Every row gives one point. Each copy is the shape, with its points in the same order, turned, moved and blurred by noise. Some copies are also mirrored. Which?

Shape, 7 rows:
[[-2.9  2.7  3.2]
 [-2.7  1.8  5.1]
 [ 1.8 -7.9 -4.6]
 [-3.2  1.5  1.9]
 [ 0.7  5.9  3.8]
 [ 0.2  0.0 -1.0]
 [ 1.3 -3.1  1.5]]
Copy 1, 7 rows:
[[ 0.9  5.8  0.6]
 [-1.4  6.1  1.2]
 [-1.0 -7.8  2.6]
 [ 0.5  4.3  1.7]
 [ 0.7  6.5 -3.8]
 [ 1.3 -0.1 -0.2]
 [-2.7 -0.5  0.9]]
Copy 1 is: mirrored
Copy 2, 7 rows:
[[-0.4  0.4  5.3]
 [ 1.4  0.7  5.9]
 [-0.2  6.2 -6.7]
 [-1.1  1.9  4.8]
 [ 0.1 -4.0  5.6]
 [-1.5  1.2  0.0]
 [ 2.4  2.4 -0.6]]
Copy 2 is: mirrored
Copy 3:
[[ 5.8  1.4 -1.2]
 [ 7.0  0.8  0.6]
 [-2.9 -7.7  3.1]
 [ 5.5  0.4 -1.3]
 [ 3.6  6.0 -1.5]
 [ 1.3 -1.3 -0.4]
 [ 1.1 -2.3  2.7]]
Copy 3 is: mirrored

Shape, 9 rows:
[[ 1.1 -0.1  3.0  3.6  2.6 -2.5]
 [ 0.9 -4.8  4.3  1.5  4.6  0.1]
 [-0.5  4.6 -4.6 -5.7  0.0 -4.0]
 [-4.3  2.0 -0.7 -6.5 -1.6 -2.8]
 [ 0.0  0.7 -5.0 -5.2 -1.8 -1.9]
 [-0.5 -5.2  1.2  7.2 -0.2  0.2]
 [ 5.3  1.4  1.8 -3.5 -3.1 -1.1]
 [ 2.6 -4.7 -0.5  4.3  2.6  0.8]
 [ 0.4  5.2 -1.1 -4.8 -1.3  2.9]]
Copy 1 (9 x 6):
[[-1.1 -4.2 -0.9  1.9  2.4  3.0]
 [ 2.0 -4.5  0.5  5.4  5.2 -0.1]
 [-0.7 -2.5 -3.8 -6.3 -3.0 -5.0]
 [ 4.7 -2.3 -5.0 -4.4 -2.5 -3.6]
 [ 1.2 -1.3 -0.5 -3.2 -4.3 -5.8]
 [ 0.1 -2.3  1.1  8.0 -0.9  3.1]
 [ 2.0 -1.8  4.0 -5.1  1.0 -0.1]
 [-1.5 -2.6  2.9  5.8  1.5 -0.4]
 [ 1.4  4.0 -1.5 -5.2  0.4 -3.3]]
Copy 1 is: only turned
Copy 2, 9 rows:
[[-3.5 -3.9  3.1 -2.9 -3.4 -1.1]
 [-4.9 -2.7 -1.5 -1.3 -5.7 -1.3]
 [ 1.3 -3.4  3.4  4.5  5.6 -5.2]
 [ 2.8 -3.2  0.2  1.7  3.3 -7.8]
 [ 3.1 -2.7  1.2  4.6  3.7 -2.3]
 [-0.1 -5.3 -1.2 -3.8 -5.3  3.9]
 [ 2.4  1.9  4.4  2.7 -2.3 -2.7]
 [-2.8 -2.8 -0.5 -0.4 -4.6  4.2]
 [ 1.1  2.8  2.2  0.1  5.1 -3.4]]
Copy 2 is: mirrored
Copy 3:
[[ 4.3  2.0  2.0 -3.1 -2.8  0.8]
 [ 0.9  0.1 -1.2 -2.5 -2.4  5.1]
 [ 0.2  4.4  0.6  1.6  7.1 -5.2]
 [-1.5  1.5  3.2 -0.3  9.0 -1.6]
 [-3.6  3.4 -0.8 -0.8  5.5 -5.9]
 [ 1.6 -4.7  0.1 -5.1 -5.9  0.3]
 [-3.2  6.1  4.0  0.1 -0.4 -2.0]
 [ 0.0 -0.1 -2.7 -3.8 -4.8 -0.1]
 [-1.9  2.5  1.9  6.0  2.9 -3.0]]
Copy 3 is: only turned
Copy 4:
[[-1.2 -2.5  4.3 -0.3  0.4 -0.4]
 [-1.2  1.2  7.3  1.7 -2.5 -2.2]
 [ 9.0  2.3 -1.3 -3.8  3.8  1.4]
 [ 8.2  2.7 -0.2 -6.1 -1.5 -0.6]
 [ 5.9  4.3 -2.4 -3.1  2.7 -1.6]
 [-7.5  0.8  2.0 -0.7 -1.4 -2.2]
 [ 5.0 -2.4 -0.5  0.5  1.6 -6.8]
 [-3.7  1.1  3.2  2.3  1.6 -1.8]
 [ 7.1 -1.1 -3.6  0.5 -0.3 -1.0]]
Copy 4 is: mirrored

Shape, 11 rows:
[[ 1.0 -6.2 -2.0  0.0 -0.3  0.4 -1.5  6.7]
 [-2.3 -4.1 -5.1  1.0 -1.5 -1.6  2.2 -1.9]
 [-2.2 -1.8  2.2 -5.8 -2.9 -0.1  1.6 -3.5]
 [ 5.2  4.0 -1.4  0.3  5.6  0.6 -5.9  5.5]
 [ 3.2 -5.3 -2.6 -4.9  3.4 -0.9  0.1  0.6]
 [-2.6  4.2  2.9 -2.5 -0.5 -0.7  3.8  5.3]
 [ 5.8  1.8 -2.9  3.6  4.5 -2.4  0.6  1.7]
 [ 5.4  3.9  3.5 -3.0  6.8  4.0  0.1 -1.2]
 [-1.1  2.2  0.1  2.3 -4.6  5.9  0.5 -0.6]
 [-0.4  3.2 -3.0 -5.4 -0.7  1.9  2.9  2.4]
 [-4.2 -1.0 -2.8  3.4  0.0  5.1 -2.7  4.2]]
Copy 1 (11 x 8):
[[ 1.1 -3.5  1.7 -1.0 -6.8  1.9 -5.2  1.2]
 [-3.6  0.7  1.3 -0.9 -0.3  5.8 -2.1 -5.1]
 [-1.2 -2.6  0.5 -7.1  4.0 -0.1 -1.1 -4.3]
 [ 4.5 -2.4 -3.9  6.1 -1.6 -4.6 -0.2  1.8]
 [ 0.0 -4.2 -0.5 -2.7 -4.5 -0.2  0.4 -5.5]
 [-6.2 -2.3  0.6 -0.9  3.3 -5.1 -5.1  2.3]
 [-1.6  0.8 -2.5  4.4 -4.0 -1.4  2.8  0.1]
 [ 3.1  1.1 -3.1 -0.9  0.6 -9.1  1.6 -2.8]
 [ 0.7  5.6 -1.2 -3.0  2.6  1.4 -5.0  0.9]
 [-2.9 -2.2 -3.8 -2.2  0.6 -2.1 -5.5 -3.0]
 [ 2.6  2.1  1.7  2.7 -0.4  2.2 -8.1  0.5]]
Copy 1 is: mirrored
Copy 2 (11 x 8):
[[-0.1  1.6 -2.3 -2.0 -5.4 -3.9  0.5  7.1]
 [ 4.0 -1.9 -2.7  4.1 -2.1 -5.3 -0.8  0.6]
 [-2.4 -7.7 -3.2 -0.2  1.9 -1.9 -1.3  0.3]
 [-0.4  8.4  0.5 -6.8 -3.8  4.5  2.0 -0.2]
 [ 3.2 -0.4 -6.9 -4.6 -1.9 -2.1  2.2  2.6]
 [-4.8 -1.8  1.7  0.4 -1.9  0.4  6.9  1.0]
 [ 3.7  3.3  1.3 -4.4 -6.1 -1.5  3.5 -3.0]
 [-0.8  1.7 -0.7 -9.6  2.4  0.7  3.3 -3.0]
 [-6.2  1.7  2.0  1.1  0.1 -4.8 -2.1 -2.0]
 [-3.8 -0.5 -4.7  1.4 -1.6 -0.6  4.4 -1.7]
 [-1.8  6.0  1.7  3.4  0.3 -3.2 -0.6  4.1]]
Copy 2 is: mirrored
Copy 3 (11 x 8):
[[-3.3  4.7  3.8 -6.3 -1.5 -0.3  0.4  3.3]
 [ 0.9  0.1  2.3 -1.1  0.4 -2.2 -4.9  6.1]
 [-1.5 -0.4  6.8  4.9 -1.4 -3.4 -2.5  1.4]
 [ 0.2  9.4 -4.2 -2.8 -0.6 -1.1  3.6 -4.2]
 [-0.6  6.6  3.9 -1.0 -4.4 -6.3 -0.9  3.9]
 [-4.8 -1.5  0.4  1.3 -4.8  2.4 -1.1 -2.9]
 [ 4.3  4.0 -4.4 -3.6 -3.2 -2.7  0.4 -0.3]
 [-0.6  3.2 -2.0  3.4 -3.0 -8.0  5.0 -4.6]
 [-1.7 -3.7  1.3 -1.0  5.1 -2.1 -1.0 -2.5]
 [-4.5  1.9  0.8  1.2 -2.3 -2.9 -5.3 -2.9]
 [-4.3  1.6 -1.1 -2.9  5.6  0.7  0.7  2.5]]
Copy 3 is: only turned

Shape (15 x 11):
[[ 3.3 -0.9 -3.3 -6.6  3.6  4.7 -4.8  0.7  5.2  4.2 -2.7]
 [ 0.8 -6.2 -0.9 -5.9  2.3  0.0  3.3 -7.9  3.9  1.0 -1.4]
 [-1.4  1.4 -3.1  1.9 -3.7  0.6  1.6 -2.4  3.0  2.4  3.2]
 [-3.2 -4.0 -2.9 -2.4 -1.5  0.5  0.8  1.0 -0.7  3.6  2.6]
 [-1.7 -2.4  4.0  0.3  1.6  4.2 -0.8 -1.5  3.2 -0.3 -0.4]
 [-2.1 -1.1 -4.1 -2.0  4.4  3.8  5.3 -0.5 -6.2  0.7 -4.8]
 [-7.9  0.2 -1.5 -1.6 -5.1 -3.9 -1.3 -3.9  0.2  4.6  0.6]
 [ 0.0 -3.7 -1.6 -2.8 10.1  0.5 -1.6 -5.2  1.0  2.9  0.4]
 [-1.4  2.1 -4.9 -4.6  5.7  1.8 -1.7  3.3 -1.5 -1.9  0.9]
 [-0.4  6.4  8.0  3.7 -3.0 -4.8  4.8 -1.4  4.1  0.3  1.9]
 [-4.7  6.6 -2.5  2.3  6.6 -6.8  0.7  1.5 -0.7 -2.3 -1.0]
 [ 4.3  0.6  2.3 -1.0  3.4  1.8  3.1 -1.5  2.7  3.7  0.8]
 [ 0.2 -0.6 -3.3  1.4  0.3 -6.4  2.1  2.1  6.1  3.7 -1.9]
 [ 0.4  0.0  1.5 -0.9 -1.5 -1.6  3.0  1.1 -6.5 -1.2 -3.0]
 [ 1.7 -0.1 -3.8  2.8  5.7  3.5 -1.9 -2.4 -3.5 -2.1  1.4]]
Copy 1 (15 x 11):
[[ -5.4  -1.3   2.6  -3.1   4.8  -2.9  -0.8  -9.3   3.0  -1.8   2.5]
 [  1.3  -1.5   3.9   3.5   8.8  -1.1   1.0  -0.7   1.7   1.4   6.1]
 [ -1.7   3.3  -1.6  -3.0   0.6   3.1  -1.1   2.5   1.2  -3.0   3.0]
 [ -1.1   0.1  -5.1   1.2   3.6   0.0  -2.5  -0.5   3.6  -2.8   1.0]
 [  0.3  -3.9   0.5   0.6  -1.6   1.6   1.2  -1.4   6.1  -1.4   3.3]
 [  0.6  -3.3  -6.0  -1.0   2.3 -10.7   0.7   0.1   0.0  -1.3   4.9]
 [ -0.3  -0.5  -7.0   0.3   2.6   6.8  -4.6   0.6  -1.1  -3.1   6.6]
 [ -3.4  -3.0   2.3   1.7   3.4  -4.2  -3.4  -2.2   3.0   5.8   5.1]
 [ -4.7  -3.1  -1.5  -0.5  -0.1  -6.3  -2.8  -2.4  -0.8  -3.4  -2.4]
 [  6.8  -2.3   1.7  -5.8  -4.1   7.3   0.3   3.2  -2.4   0.3   1.9]
 [  0.8  -3.4  -1.4  -0.3  -6.6  -3.8  -5.6  -0.6  -7.5   0.4   0.7]
 [  1.5  -2.2   3.0  -5.1   2.2  -1.3   1.8  -0.6   2.2   1.7   1.7]
 [  4.8   5.0  -0.1  -1.3  -0.5   0.7  -3.0  -5.7  -2.3   0.6   3.2]
 [  2.1  -2.5  -7.3  -2.1   0.2  -1.2   4.8  -0.6  -2.8  -1.2   1.5]
 [ -6.7  -0.3  -1.4   0.0  -2.7  -6.0   1.7   1.2   1.2   2.0   1.0]]
Copy 1 is: only turned
Copy 2:
[[ 2.3 -3.6  2.4 -5.6  1.0  4.9  1.2 -0.3 -9.1 -3.3 -1.7]
 [ 5.5 -6.1  0.2  0.2  1.5  1.7 -5.1 -2.3 -6.4  6.6 -2.3]
 [ 1.7  2.6  3.1  4.5  3.6 -1.3 -0.1 -1.9 -2.6  0.0  0.6]
 [-0.9 -0.9  4.0 -0.1  0.7  0.6 -4.8 -1.7 -1.4  0.2  2.8]
 [-1.3 -0.1 -2.3  1.6 -0.8  4.5  0.4  1.6 -3.7  3.6 -1.5]
 [ 0.7 -4.5 -0.2 -3.5 -6.5 -4.2  0.5 -4.7  0.4  2.2  0.1]
 [-4.6 -0.9  4.5  2.6  7.4 -0.1 -2.2 -6.1 -1.0  3.6  1.9]
 [-1.4 -8.0 -2.1 -0.3 -1.5 -1.6 -3.9  0.4 -9.2  0.8 -3.4]
 [-0.7 -2.2 -3.9 -4.2 -1.2 -0.8 -1.9 -3.3 -2.8 -6.2  0.4]
 [-1.6 10.1 -2.3  2.0  6.7 -3.0  0.1  0.6 -1.1  6.4 -5.7]
 [-5.7  1.1 -4.8  0.1  1.9 -5.9 -1.9 -6.7 -0.3 -3.6 -7.2]
 [ 2.3  1.8  0.1 -2.1 -0.1 -1.8 -0.6  2.7 -7.0  3.2 -3.3]
 [ 0.2  2.5  5.5  0.1  3.2 -0.4 -4.2 -3.6 -2.5 -1.0 -8.6]
 [-0.6 -0.7 -0.4 -4.7  0.8 -3.5  0.2 -0.6  5.0  3.3 -1.2]
 [ 0.3 -5.2 -3.2  1.9 -2.3 -3.7  1.5  2.1 -1.7 -3.6 -1.1]]
Copy 2 is: only turned

Shape (18 x 12):
[[-3.8 -4.0  2.1 -0.3  0.0 -0.3  3.3 -0.9 -3.3  1.7  2.8  2.9]
 [ 1.7  0.0 -5.1 -0.5 -4.6 -1.2 -0.5  4.3  3.5 -2.5  4.6  0.0]
 [-4.5  0.0  6.2  2.5  0.1 -2.8 -1.4 -4.4  0.3 -4.0  4.6  6.3]
 [ 4.9 -1.7  3.6  2.1  2.1  0.2 -2.4  0.4 -0.6  1.3  2.6 -1.7]
 [ 5.7 -2.8  1.6  1.3 -2.4 -6.3  1.1 -5.6  1.2 -6.9  3.8  2.0]
 [ 3.7 -1.1  1.3  0.1 -1.0 -0.2  4.1  4.8  0.6 -4.5 -3.9  5.6]
 [-2.2 -0.4  4.5  3.8 -1.4 -3.2 -0.4  4.9  6.7 -5.4  0.6 -1.8]
 [-5.0 -0.5 -1.0  6.1 -5.0 -2.2 -4.6 -2.4  0.2  3.5  2.4 -1.6]
 [ 4.1 -5.2  4.3  3.2 -2.5  3.2  4.2  3.4  5.6  1.7  3.4 -2.7]
 [ 2.9  5.1  4.8 -1.0  2.6 -1.7  0.4 -3.2  0.9  1.0  0.8 -2.0]
 [-4.1 -6.5 -1.8  4.3 -0.2 -6.1 -5.3  4.2 -0.4  0.3 -4.0 -3.2]
 [ 4.0 -1.0 -2.2  5.0  2.2 -2.6  1.3  0.3  3.0 -6.6  0.9  1.7]
 [ 6.1 -2.3  0.2  2.0 -2.5  3.3 -4.9  3.4  0.0  1.6 -0.7  0.5]
 [-5.0  4.0 -2.8  0.4 -2.4  3.5  0.9  4.9  7.5 -8.2 -1.1  1.3]
 [ 6.0 -4.2 -1.5 -2.5  2.5  1.0  3.6 -0.2  6.5 -0.8 -5.2  7.4]
 [-4.2  2.8  0.7 -2.2 -1.2 -2.7 -0.9  2.6  2.1 -2.3  3.4 -2.4]
 [-4.9 -5.0  3.4  0.7 -1.5  1.8  2.2 -5.5  2.3  0.5  1.0 -1.6]
 [ 3.7  3.1  2.8  1.2  2.8  1.9 -2.8 -4.3 -0.3 -2.7  0.7  3.5]]
Copy 1:
[[-1.2  2.2 -0.2  2.6 -2.3  6.7  1.0 -1.2  1.5 -0.3  3.4  0.1]
 [-2.7 -2.7  3.4  0.4  5.4 -0.6  0.6  3.4  2.0  5.2 -1.1 -2.3]
 [ 0.1 -5.3  2.2 -0.1 -3.0  4.9 -2.4 -0.4 -0.9 -0.6 10.0  2.6]
 [ 2.3  2.2  2.9 -3.7 -1.2  2.1 -1.7  3.6 -3.7 -0.6 -1.0  0.5]
 [ 7.2 -0.9  2.4 -0.5  1.7 -0.4 -2.2  4.6  2.8  4.4  7.6  3.0]
 [-2.3  2.7 -0.2  1.2  1.0 -3.3 -7.6  0.0  4.3 -0.2  1.9 -0.4]
 [ 0.0 -7.2  6.4 -0.6 -1.5 -2.7 -2.4  1.4  3.8 -3.1  0.0 -1.7]
 [-2.3 -4.2  5.3 -2.4  1.5  5.0  5.8 -0.8  0.2 -0.2 -0.1  6.8]
 [-0.8  1.0  2.4 -3.3 -3.6  2.7 -1.3  8.4  5.6 -1.4 -3.7 -2.3]
 [ 3.2 -1.1 -2.9 -5.1 -2.6 -1.7  1.1  0.4 -4.2 -0.7  2.2 -0.1]
 [ 1.5 -1.0  9.4  4.5  0.6  0.9  0.8 -4.2  0.6 -1.7 -5.5  5.5]
 [ 0.2  1.2  6.6 -0.2 -0.5 -5.3 -2.2  2.8  1.5  3.3  4.4  0.9]
 [-2.2  2.4  2.5 -2.6  3.4  1.2 -4.1  4.9 -2.2 -0.8 -4.4  3.4]
 [-8.6 -7.3  2.4  3.8  2.1 -6.9 -0.6  2.4  2.3 -1.4  2.6 -2.5]
 [-2.5  3.2 -3.4  3.8 -4.6 -4.6 -7.2  3.7  2.2  5.2 -0.3  3.6]
 [-0.4 -6.5  1.7  1.1  1.5  0.2  2.5 -1.1 -1.2 -0.2  0.6 -3.6]
 [-0.1 -1.9 -0.4  3.1 -4.5  4.3  4.4  3.9  2.1 -3.2  2.4  3.5]
 [-0.4  0.5 -0.3 -2.8 -1.0 -1.3 -2.8  2.9 -5.8 -0.1  6.2  3.2]]
Copy 1 is: only turned
Copy 2, 18 rows:
[[  4.3  -3.2  -5.1   3.2   0.0   1.0   0.6   1.0  -2.6   0.9   1.7  -0.2]
 [  4.4   0.8   4.3  -1.8  -0.5   0.3  -2.0  -1.2   1.0  -3.5   2.2  -7.9]
 [  6.6  -1.6  -3.5   4.9  -1.0  -1.2  -4.2   5.5   2.6   4.1  -4.1   0.2]
 [ -1.7   0.1   0.4   1.5  -4.6  -2.3   1.3  -2.5  -0.3   3.4   0.0  -2.3]
 [  6.6  -6.7   4.5   2.0  -4.5  -7.7  -0.2   1.5   1.3   0.2  -4.5  -3.7]
 [  2.8  -3.5   2.7   1.8   4.5  -3.8  -6.1  -5.1  -3.9   1.3  -0.4  -3.0]
 [  4.6  -0.9   6.0  -2.7  -2.1   0.5  -6.3   1.5   1.1   6.4   1.2  -2.3]
 [  3.5  -2.5  -4.6  -5.8  -4.3   3.1  -0.4  -0.1   6.4   0.4   1.7  -0.2]
 [  4.9   3.6   3.1  -2.4  -5.8  -2.1   0.2  -4.3  -5.9   3.6   4.0  -0.8]
 [ -4.0  -1.3   2.8  -0.6  -1.5  -2.6   0.8   3.3  -1.0   1.9  -3.4   2.0]
 [  0.5  -8.1   1.0  -0.4  -3.1   5.0  -3.6  -3.7   6.4   4.6   6.8  -3.3]
 [  3.2  -2.2   3.5   0.7   0.8  -8.2  -3.1  -0.9   2.9   3.2   2.1  -3.6]
 [ -0.3   1.3   0.7   0.9  -2.9  -0.7  -0.7 -10.3   0.9   1.7  -1.0  -3.7]
 [  7.1   3.2   7.3  -2.6   8.5   1.1  -6.2   0.4   3.0   2.3   0.8  -2.8]
 [  3.7  -0.9   6.6   6.8   2.6  -5.4  -3.3  -6.7  -2.5  -1.9   1.6   4.1]
 [  1.5  -1.1   3.4  -0.8   0.2   4.2  -1.5   5.2   1.5   0.9   1.3  -3.4]
 [  7.9  -2.1  -0.9  -0.2  -1.1   1.2   2.6   1.0  -0.6   3.8   1.9   3.9]
 [  1.0   0.8   0.6   2.9   1.4  -5.7   0.2  -0.4   2.8   2.7  -5.0   0.9]]
Copy 2 is: only turned
